Each row is a point. The last column is the point's height on a tilted bowl or saddle (a function of degree 2), plus a little noise. Count its main directions that bend up, bend down and stay straight.

Points:
[[ 38  -7  15 -28]
 [  4   0 -10  -3]
 [ 45   0  -7 -20]
 [ 34  -5  -6 -12]
 [ 25   2  14 -20]
 [ -6  16  15  -6]
 [ -3  11  10  -5]
 [ -2 -19  42 -40]
 [ -6 -12   6  -8]
 [ 37 -32 -22  -9]
 [  1  21 -44 -35]
 [ 44 -49  19 -60]
 [-21   4  -3  -5]
 [-38 -25  17 -32]
 [ -5  60  14 -47]
 [  5 -14 -52 -24]
 [-22   5   8  -3]]
Directions: 0 up, 2 down, 1 straight

Points, 15 rows:
[[ -3  12  -8  -1]
 [ 28  -7 -28   4]
 [-17  10 -24   3]
 [ 39   0 -23  -5]
 [  2  15 -29   9]
 [-27 -17  12  21]
 [-46  -4 -24   6]
 [-12 -34 -39  60]
 [ -1   9 -31  13]
 [-40  -3  20   8]
 [-33 -25   6  30]
 [ 56  37  30  22]
 [ -5 -10 -10   9]
 [ 18   5 -60  52]
 [-18  -3  -9   8]]
Directions: 2 up, 1 down, 0 straight

Points:
[[ 27  16  45 -23  25]
 [ 12  34   5   4   2]
 [  2  17  21 -12   6]
 [ -5 -19  -7  13  25]
 [ 26   2   3 -12  16]
 [-30  20  10  41 -59]
 [ 28  22  -5 -28   6]
 [  6   1  -3  -8   4]
 [  1 -10 -14   4  15]
 [ -8 -12  45 -13 -15]
 [  8  -3 -14 -16  -1]
 [  3  31   3  20 -20]
 [ 23 -22  14  13  33]
 [ 23 -19   1   6  33]
 [ 35 -15 -11 -25   7]
 [-11 -11   6  19   5]
 [ -9   5 -33  -6  -7]
 [ -7  12  26  41 -59]
 [ 12 -20 -27  24  45]
 [-26  26  -4   1  -1]
 [-36  -4  10  -8  19]
 [-22  60  12 -13  31]
 [-13 -21 -17 -12  17]
 [ 11  14 -22  -6  -6]
 [-24 -36 -12  16  60]
 [-10  27   3  42 -58]
 [-12 -26 -12 -18  16]]
Directions: 2 up, 2 down, 0 straight

Points:
[[ 17 -40  27   2 -14 -22 -30]
 [-21  28  -5 -55 -22  16 -60]
 [ 23   0  17  31   5  26 -20]
 [ -3   7  -9  40 -24 -16   5]
 [-19  28  20  29   7  -8 -26]
 [-34   3 -60   0  18  -8  12]
 [ 14  -4  15  -8 -19 -22  -6]
 [-33 -27 -26  14 -12 -28  11]
 [-14 -17   4   2  15 -25  -8]
 [ 29   3  -4  17  32  28 -10]
 [-15 -15   2  -7  -5   5  -4]
 [-18  30 -15  -5   5   0 -10]
 [  1 -45   1  -2 -18 -23 -16]
 [-25  14  16   6  37   9 -27]
 [  2   6  24   9 -22 -24  -2]
 [ 24  24 -26  -7  -9 -35  -8]
 [  7 -10  37   8 -31  16 -36]
 [-14   1 -22 -26  30  17  -4]
 [  6 -19 -27  45  -3  -8   2]
 [  4  16   2  -1  29 -22   0]
 [  1  -4   7  21   7   6  -9]
 [ 10  20  22   5 -31  14 -19]
 [ 11  -8  -8  12 -41  58  36]
 [ 27 -36   4  12  20  -3 -33]
 [ 41  -3  46  30  -2  -8 -24]
 [ -5  12   4 -17  14  -1 -12]
 [-13  29 -15 -19  27  18 -15]
 [  0 -32  23  25  17   5 -36]
 [ 19 -32 -23  13  -6   3  -1]
 [  7  14  27   0 -15 -24   0]
 [-10 -25 -20  10   9 -15   0]
 [  2  10  16   9  51   8 -20]
 [-28  -8   4   3  13  -3  -7]
 [-23  -8 -23  15 -26  28  51]
 [ 11  22  23   0 -13   1 -16]
 [ 41 -14   6   3  19  -9 -20]
 [ 38  -1  -2  13 -14  51  -2]
 [ 14  10  22 -14  42 -12  -2]
 [  9   1 -11 -24  -4 -18 -10]
 [ -2 -27   2  -8   3  40  -8]
 [  5   6  16  13  -1 -27  -1]
 [-19  21  -2  22 -28  12   5]
 [-17 -18  19  -7 -15 -14 -12]]
Directions: 1 up, 3 down, 2 straight

Points:
[[  4  12 -47 -19 -27 -16  -5]
 [ 38  41 -60  26  17 -15 -33]
 [  4  40  -4  -8  10 -29  13]
 [ 11  14  16  36 -41 -17  12]
 [ 39  -4  22   2  45 -50  20]
 [ 35 -14 -10  -1  -7 -28   2]
 [ 47  -1   7  46 -25   3  -2]
 [-17  -2  -2   4 -28   5  -1]
 [ 33  19  19  25  11 -11  19]
 [-24  59  28  17  34  21  19]
 [ -5   0  14   9   8  -6  15]
 [ 26 -23   1 -16  11   8  24]
 [ 12  34  28  57   1  18  51]
 [  7  15 -23   2 -20  30  -7]
 [  6 -36  -8 -20  -6  11  -2]
 [ 16   8  -9  18 -40  11  -2]
 [-24  20 -10  38   6 -56  20]
 [ 17   2  -4  55   8 -12  27]
 [-50  11 -31  28 -16  28   5]
 [ 22   8  19  22  31 -30  19]
 [-24  22  29  22  21  10  25]
 [-14  -4  -9  18  11 -41   9]
 [ 56 -25  14  -1 -20   6  -3]
 [-30  21  15  23 -20 -39  30]
 [-13  12 -30  21  43 -16   7]
 [ 12 -15 -22  11  -7   0  -4]
 [-18   7 -23  20  -5  -7   7]
 [  2 -27   0  23  11  10  22]
 [  2 -33  10 -24  32 -13  33]
 [  6  12  24   4   6   0  15]
 [ -8 -28  10 -18   0   2   4]
 [-31  37  -8  11  39   9  13]
 [  9  26 -42  24 -10  16  -4]
 [-11 -38  31  18   5  -6   9]
 [ 10  11  29 -26  27  21  27]
 [ 16  11  -3  17  16  16  28]
 [  4 -19 -31 -26  46  -4  18]
 [ -6 -16  28 -26 -31 -43  25]
 [ 14 -16  45 -29  -2   3   8]
 [  0  48   0 -12   4  24   7]
 [ -3   4  -5  -1  17  15  16]
 [-15  -3 -12  13  -5 -30   9]
 [  7  27 -30   3   6  20   2]
 [  5 -12  13  30  15  57  60]
 [-41  33  -5  17  17  -5  15]
 [ 32  -8  22 -24  -7  25  15]
 [ 31  -8  18  25  49 -14  49]
 [-13   0   9  -5  11   5  11]]
Directions: 2 up, 3 down, 1 straight

Points (75 x 9):
[[ 25 -25 -19 -40  12 -20  18   8 -43]
 [-41   6  -2  42 -12  28 -14  25 -36]
 [  5 -28  -6  37  -2  35  29  38 -40]
 [ 27 -11 -29  -9 -14  -1  -1 -38   2]
 [-38  13  32  38  28 -12 -12  38  -8]
 [-15 -22   0  -9  10  13 -31  -1 -14]
 [  5   6   6 -38   0 -24  13  -2 -15]
 [ 33  32  25 -31 -30   8  -2 -26  -2]
 [-34  31 -12 -10  31  14 -17 -28 -31]
 [ -7   5  -1 -22   2  -4  31 -22  -8]
 [ -1   2 -14  30  -8  15  46 -34 -25]
 [ 23  -6  -9 -20 -29 -32   2  11 -18]
 [ 20 -28  45  17 -19 -19  -4   9   6]
 [ -2 -26 -16  10  21  19 -10 -25  -9]
 [  1 -24  31  34  14  13  -5 -18  -5]
 [ 33 -26 -11 -24 -12  29  -7  -1 -16]
 [-25 -27  -1 -39  -4   8   8 -18 -24]
 [ 12  10  15  13  18   7  23  22   1]
 [  3  13   2  16  -4  -4 -25  20  -1]
 [ -4  -6 -32   8 -36   7   2  -5 -15]
 [ 25  44 -28  11   9  33   7  19 -44]
 [-12  31 -13 -19 -12  -9  28 -30 -23]
 [-11  -7 -18  -6  14 -14  31  40 -29]
 [ 18 -24 -44  16   6   8  19   3 -27]
 [-16 -27 -40  -2 -21  45  17  23 -60]
 [  3  14  -2 -11  -6  -1  -1  21  -8]
 [-38 -12   1  -1  -6  16 -30  31 -24]
 [ 18 -30  19  -3  10  22 -37  -5 -11]
 [-47   7 -15  14 -18   3  23   0 -29]
 [ 13   2  18  -2   4 -14   1  19   4]
 [ 23  36 -22   1 -28 -19   0 -44 -21]
 [-10  24  27   2  -6   3  23 -25  -2]
 [-23  22   5   0  27 -29 -47  -8 -26]
 [ 26  37   0  -8  35  -4  -8   5 -13]
 [-14 -11  19 -14  35 -20  -2  23 -18]
 [  2 -21   3   0   3  20   4   9  -7]
 [-45  38 -17  32 -17  11 -26 -23 -57]
 [  9 -14  19  56  33   7  17 -31  -4]
 [ 24 -10  18  -1 -10   8 -12  27  -2]
 [ -9   1  -9 -18 -40  15  17  -3  -8]
 [  3  15  48  17  -2   1  -4  -5  10]
 [ -3  15 -10  57   9 -18 -17  -2  -8]
 [ -1 -21  -1   3 -28  14  21  31 -11]
 [ 39 -23  13 -29 -20  18  10  -2 -11]
 [ -4  25  21  12 -33   7 -25  34  -5]
 [-48  -9  18  -1 -39  17 -23  -8 -16]
 [-15 -21  -8  25  -4  20   6  36 -22]
 [ -4 -13 -32  32 -19   7  33  12 -28]
 [ -1  -8 -24  10   3  24  -4 -15 -10]
 [ -1  18   9  30   7 -13  -5   4   7]
 [ 11  11  -6 -10 -19 -26   2  20 -13]
 [  3 -31  32 -22 -11   2 -41 -34 -10]
 [ -8   9 -21  -9  -8 -22  18 -18 -11]
 [  6 -31  30  33  26   3  20 -35  -9]
 [ 18  -6  19  16  11  31 -44   6  -8]
 [ 22  23 -40 -26  16  -7  20  -9 -35]
 [ 13 -19 -28   6  14  -7  30   9 -18]
 [-32  60 -25 -11  20   1 -10  -8 -58]
 [  2  -1  -3   6  10 -23 -17 -22   7]
 [  9 -16 -18  11  21 -28  -4   8  -6]
 [  0  16 -18  -1 -21   1  42  11 -23]
 [ 14 -19 -10 -29  33 -46  31   4 -38]
 [-23  16   0  31 -13  18 -18  -3 -14]
 [ -6 -28   9 -14  19  25  18  -2 -24]
 [ 42 -23 -19   4 -18   4  -9 -24   3]
 [ 19 -11 -30   1  10 -10  20  31 -30]
 [ 15 -30 -13 -15 -12 -12  20  12 -17]
 [ 42  -7  27  15 -19  20   0 -21   7]
 [-19  13  51  -6  30   3 -35   4 -21]
 [-21 -41  25  -9  25  31 -15 -17 -45]
 [ 18  -3  11  16  25   5  -4  -1   9]
 [ 13  -4  11 -17  -7 -19 -21  12  -4]
 [ 35 -32  17  21  11  17   3  -8  -5]
 [-11 -14  18  20  39  -2   2 -31  -2]
 [ 11 -24  17  26   3  14  -5   0   2]]
Directions: 0 up, 6 down, 2 straight

Points:
[[-33 -46  28 -18   7   4 -11  11  23]
 [ -3 -35  17   3 -26  32  27   1 -15]
 [  0  33  -8  18  11   3  25 -13  -5]
 [ -1 -24 -20   5  52  -3 -30   8 -18]
 [ -3   7 -10  19  -1 -25  -4 -12 -29]
 [ 32   5 -38   5 -29  17 -24 -21  -3]
 [-21 -13  16  25 -19  12  24 -17 -40]
 [  3 -39 -10  -6 -30  36   2  22  29]
 [ -3  18 -17 -25 -19   6  10  29  -1]
 [ 31 -23  14   7  18  18  46  -2 -22]
 [  0   9 -14  10 -16  29  -6   0  -3]
 [ 15  -1 -26  13   3  30  10   3  18]
 [-13  28  27  -7  17 -31 -37   4 -18]
 [ 11 -23 -10  31 -21  60   1  36  48]
 [  3 -18  20  -3  -2 -12  -1  39  11]
 [ 36 -13   7   6  15  25   0   6  17]
 [ -2  39  15 -15  24   4 -28  42  19]
 [-11   2  48   3  13  -2 -24 -50 -52]
 [ -1  13   4   5 -10 -13 -27  37  -6]
 [  7   0  36  -1  -1  20  27  24 -24]
 [  5  36  33   5 -22 -20  -9   0 -39]
 [ 11 -28  24 -15  13   3   5  -2  -5]
 [ 33 -59  18 -29  12  -6  36 -41 -13]
 [-55  18  -1   7  15  -8   6  -6 -25]
 [ -8  15  -4 -30 -24   5  23  20 -17]
 [ 30  18 -32   6  -6 -16  29  20  13]
 [-44  -6 -18  33 -30  11   2  -8 -36]
 [-14 -49  -8  -1  18   5 -16  30  24]
 [ -9   3  49  29 -12  16  14  -9 -50]
 [-19  -6  -5   6   9   8   1  -2 -17]
 [-22  17   7 -12  23  29  37  -6 -43]
 [ -2  12  34   3 -37   2  11 -13 -60]
 [-46  35  -9 -22  23  -1  -3   3 -15]
 [ 16 -24 -40  35 -22  12  -3 -22 -15]
 [ 14  -3 -18 -35  35  12 -23  23  25]
 [ 58  11  21  39 -26  12  -2   6 -21]
 [-21  17   3 -38  29  -1  15  38  -2]
 [  7  -2 -19 -29  17 -29  13  19  -2]
 [ 22  18  -1  -7 -20 -23   0  -2 -25]
 [-10  33   4 -26 -11  -5  10  19 -12]
 [-30   2 -15   4 -16 -10  26 -12 -27]
 [ 30  -3  10  51 -15  10   0 -11 -21]
 [ -2 -41  -3 -19   1  -8  25  34  22]
 [-13  17   9 -13  -8  20  15 -24 -41]
 [  1 -37  25 -17  34 -20   7  36  17]
 [ 12  12 -18  45 -39 -36   0  -6 -51]
 [-31  51 -23  18 -15   9 -10  43  22]
 [ 12  16  31   6   4   0   9  -3 -27]
 [ -8  19  22  17 -15 -30 -18   4 -31]
 [ 21   4   7   6 -13  -3  -8 -28 -35]
 [ 35  -8 -20   1 -21 -16 -30  10 -16]
 [-47 -20 -12   6   3  20  -2  11  -9]
 [ 32  25  -6 -19   9  22 -24 -23   7]
 [ 51   0 -23  47   3 -42 -22  38  -9]
 [  2  32  47 -11   6 -12  23  -6 -36]
 [  7 -11 -17  21 -10  22 -23  34  24]
 [ 24 -13 -11  19  -5  32 -29  16  36]
 [-11  18  -4 -25  -9  -2  -9  -4 -20]
 [  6  24 -11  19  24  16   0 -12   5]
 [  1 -17 -30  18 -17   2  -4 -15 -24]
 [-26 -12  -8  -3 -24 -26 -47   7 -37]
 [-32   3  17  22  16  12   6 -12 -32]]
Directions: 2 up, 2 down, 4 straight
